Rows are points. The points of each table are mixes of a few directions, plus a little noise. Count the directions of each table, and those that both share. Where both have some left over, give the other angles between the two spaces (their principal angles), to ten degrees, smallest first.
(in the rows, 128 means zero)

First:
[[192  87 149]
 [120 133 124]
 [ 41 185  99]
 [159 107 138]]
Second:
[[199 152 177]
 [153 137 145]
 [158 138 149]
 [ 84 113  97]
 [ 45 100  72]]
Directions: first 1, second 1, shared 0; angles 50

First:
[[157 131 102 145 129 109 185 143]
 [ 65 139 113 137 158 154  60 119]
 [ 94 112 156 103 118 144  70 123]
 [ 97 188 158 108 153 159  74  65]
 [201 136  90 215 155 124 178 131]
 [159 161 118  83 106  83 242 130]
 [138 106 127 127 115 119 142 147]
 [135 130  85 155 141 113 171 150]
 [ 86 106 174 102 118 159  33 114]
 [146  71 159 106  85 118 125 159]]
Second:
[[ 41  77  51 124   7 134 206  88]
 [ 74 118 116 117 141 134  86 146]
 [172 171 178 111 160 131 109 106]
 [142 124 156 100 133 116 121 148]
 [164 133 148 129 152 119 122 148]
 [126 116 105 160 153 128 115 153]
 [177 179 193  97 154 129 115  98]
 [158 112 138 139 171 113 106 183]
 [101 122  64 178  83 147 175  80]]
Directions: first 4, second 4, shared 3; angles 70

First, 9 rows:
[[139 124 134 124 132 139 127 131 129 123 132]
 [ 32 166  69 168  89  30 131 102 116 192  88]
 [147 122 139 120 135 146 127 132 131 117 135]
 [101 139 111 139 118 101 128 121 125 144 117]
 [207  98 176  96 160 206 125 148 138  76 159]
 [245  82 201  80 176 249 125 160 144  50 178]
 [174 111 155 108 147 174 128 138 132  98 146]
 [ 84 145 101 145 109  83 129 117 122 159 112]
 [ 27 167  67 171  87  26 132 102 114 196  87]]
Second (10 x 11):
[[ 95 128 164 100 101 131  82 182 104 201 153]
 [170 118  93 182 136 120 165  59 243 122 158]
 [163 100  78 135  96 108 207 122 218  61 105]
 [ 94 149 127 108 146 145 101 142  81 146 153]
 [ 71 155 176 125 170 114 111 167  91 122 161]
 [169  71 125 144 101  93 140  88 194  96 107]
 [139 184 177 144 125 155 121 174  77 199  91]
 [100 160  96  80 125 173 110 163  38 148 123]
 [ 94 155 180 132 181 123 102 140  48 107 121]
 [186  60  63 131  99 118 142  44 187  78 106]]
Directions: first 1, second 6, shared 0; angles 80

First (9 x 18):
[[215 207 202  76 126 131 115  34 191 103 126 187  84 214  68 164 194 118]
 [ 88 116 123 150 113 116 152 165 104 136 140 113 125  99 128 114 109 112]
 [ 75 125 137 157  99 105 170 174  99 137 151 114 112  95 114 111 109  94]
 [112 110 110 138 130 129 128 146 116 133 127 115 139 111 143 121 114 133]
 [133 170 177 123 103 111 155 112 140 121 146 150  89 150  82 134 150  94]
 [ 81 131 143 153  99 105 170 167 104 135 151 119 108 102 108 113 115  92]
 [208  58  25  88 220 196   7  78 155 125  57 111 224 145 235 147 120 247]
 [123  83  75 133 155 147  97 144 116 135 108 104 170 105 178 122 105 166]
 [116 153 160 133 105 111 157 132 127 126 146 138 100 132  96 127 136  98]]
Second, 9 rows:
[[192 136 148 149 140 122 106 110 161 146 110 122 160 135 149 163 137 158]
 [ 68 111 123  84 118 130 143 129 113 116 151 117  56 112 113  67 138  97]
 [131 160 119 167  64  72 239 146 157 148 120 127  60  91  83 147  83 111]
 [137 185 129  97 124 103 148 122 175 122 160 170  81 191  61 116 148 110]
 [150 125 107 133 146  90 119 152 185 163 142 102 110 126 135 103 130 152]
 [120 126 201  69 132 122 101  92 146 126 162 100  38 127 116  66 199  94]
 [ 55  86 135 190 123 165 115 186  15 114 130 118 240  89 168 151  93 104]
 [145 117 107 120 149 153  98 114 121 116 108 138 166 142 149 144 124 154]
 [154 102  87 140 154 196  84 101  76  98  69 155 246 142 179 195  99 171]]
Directions: first 2, second 6, shared 2
